Rows are points. To make a cloud, some directions were put in groups of two or more. Within a group, all points are equally far from the middle, so they leave a hole (a ring in 2 directions, a hollow ball in 3). The other directions are filled evenly. Then the cloud was stretched, turned, moved and blurred a little. How many holes are there, and how many directions does each take, smallest first?

Cloud, 19 rows:
[[ 25  -1 -12]
 [ -9  34 -13]
 [-23   7 -42]
 [ 23 -41 -40]
 [-60  32  10]
 [-32 -11 -41]
 [ -2 -11  49]
 [ -7 -18 -17]
 [-14 -30  46]
 [-38  23 -39]
 [ 14  16   7]
 [ -6  29  40]
 [-41  28  19]
 [-39  33  -4]
 [-38   2  25]
 [ 18 -32   9]
 [-28 -23 -17]
 [ -9  38 -49]
 [ 38 -25   5]]
Holes: 0

Cloud:
[[ 37  23   2]
 [-34 -15 -30]
 [-13 -17   2]
 [-26 -34 -27]
 [-23 -15 -47]
 [ 13   0  12]
 [ 29 -34 -11]
 [ 20  -6  26]
 [ 22   9 -37]
 [ 28  12 -45]
 [-24  -2 -16]
 [ 12 -10  14]
 [ 27  10  23]
 [ 12 -46  18]
 [ -3 -16  24]
 [ 30  27   8]
 [ 11   5 -20]
 [ 13  44  19]
 [ -3  -4 -32]
 [-14   9   5]
 [ -1  26 -60]
 [  6  -8  36]]
Holes: 0

Cloud:
[[-32   2 -32 -13]
 [ 19 -44  -6 -30]
 [ 37   2  38  -3]
 [  5 -43   1  20]
 [ 15  15 -51 -21]
 [ -8 -42  10  23]
 [ 17  55 -18  -1]
 [ -4  60  -3  -6]
 [  9  12 -53  -9]
 [-11  58   2   7]
 [ 13   9  51 -18]
 [ -9  -9  57  -6]
 [ 14  -9 -38 -40]
 [-41  26  -7 -12]
 [-21 -23  -2  32]
 [-28  48   3  -2]
 [-36   5  -5 -30]
 [ 38 -17  -6 -40]
 [-21 -31   3 -34]
 [  0  35  31  29]
 [ 39 -13  -3 -39]
 [ 15   7  54   1]
 [-37   7 -24 -14]
 [-18   0  38 -30]
 [ 22  17  34 -34]
 [ 39   0  34 -14]
 [  1 -36  -6  26]
 [-11  47   9 -30]
 [ 44 -10  17 -22]]
Holes: 2 (2, 2)

Cloud:
[[ 40   0 -13  48]
 [ 24 -49   2  17]
 [ -6  25  47 -12]
 [  2 -10  46  -2]
 [ 24  20  11  48]
 [-31 -37  -1 -19]
 [-14  25  31 -36]
 [ 51   6  11  42]
 [-29   8  10  25]
 [ 14  33 -29  10]
 [ 60  14 -24  17]
 [ -5  50  24 -12]
 [  1 -44  18 -14]
 [  9 -16 -42  25]
 [ 19  42  39 -11]
 [ 12  54  23  -6]
 [ 11  31  -9  37]
 [ 47 -23  -1 -26]
 [-33  15 -13  -4]
 [-24  40  10 -10]
 [-28   1 -28  -8]
 [-28  -5  -3  28]
 [ 48  25  -2  40]
 [-26   1  13 -45]
 [ 46  26  30 -11]
 [ 45 -31  15   1]]
Holes: 1 (4)

Cloud:
[[ 35  31 -23  19  20   6]
 [-11  23  29  24   6 -12]
 [ 27 -21   9  39  -5 -29]
 [ -2 -32 -42  19 -25   0]
 [ 28 -20  -7 -11  10  23]
 [-22  10 -19  12 -12 -41]
 [ 20  31  -5 -24 -32 -20]
 [-28   2 -32 -14  -4 -34]
 [  4  24 -29  24   1  39]
 [  8 -14 -28  57  -3 -22]
 [-14 -10  15 -35  -7 -27]
 [-53 -15  -6  11  -4  14]
 [-24  13  60   6  -9   7]
 [ 18  30  -2  22   8 -23]
 [-15 -31  17 -29 -24  17]
 [ 53  -2 -18 -29   4   4]
 [  3 -36 -34  32  -7  -1]
 [ 22 -30 -34   7  28  14]
 [-13   8 -41 -21  25 -12]
 [  4  15  11 -44  11 -16]
 [-22  15 -55   0  -3   0]
 [ -1  -1  51  -3  25  49]
 [ 19  28  34  27 -15 -34]
 [-18 -35 -34  -4  23  30]
 [-23   9 -44  -7  11 -15]
 [-22  13  26  24  21  18]
 [  2  14 -30  -4 -33 -35]
 [ -2  42 -12 -13   1  52]
 [ -5 -34  12  18  22   6]
 [ -6  29   5 -12 -41   8]
 [ 28   5 -15  22   3  37]
 [ 22  -4 -30  59  24  12]
 [-13   7  -6  54 -15 -16]
 [-13 -44  30  41 -17  14]
 [-13  28 -43   8   2  51]
 [  4 -29 -10 -22   3  26]
 [ -3  35   6 -46 -16   8]
 [ 37  -6  -9 -21 -11  20]
 [ -4 -35  31  -1 -11  -6]
 [ -4  14 -23  27 -11 -24]
 [-33 -17 -27 -18   3 -23]
 [ -6 -34   6  25  35 -13]
 [ -9 -40   0  10 -10  20]
 [  2  19   0  36  -8 -20]
 [  4  34 -13   0  -8  19]
 [ 13  30   5 -23 -31 -51]
 [-18 -45 -18  -6 -16  16]
 [ -9  22 -21 -14 -19 -25]
 [ 13 -23 -22 -14 -18  28]
 [-12  10  -7  41  54  -3]
 [  8 -25 -40  33   9  39]
 [  8 -23   1  23  59   5]
 [  7  -7  -8  22 -32   1]]
Holes: 1 (2)
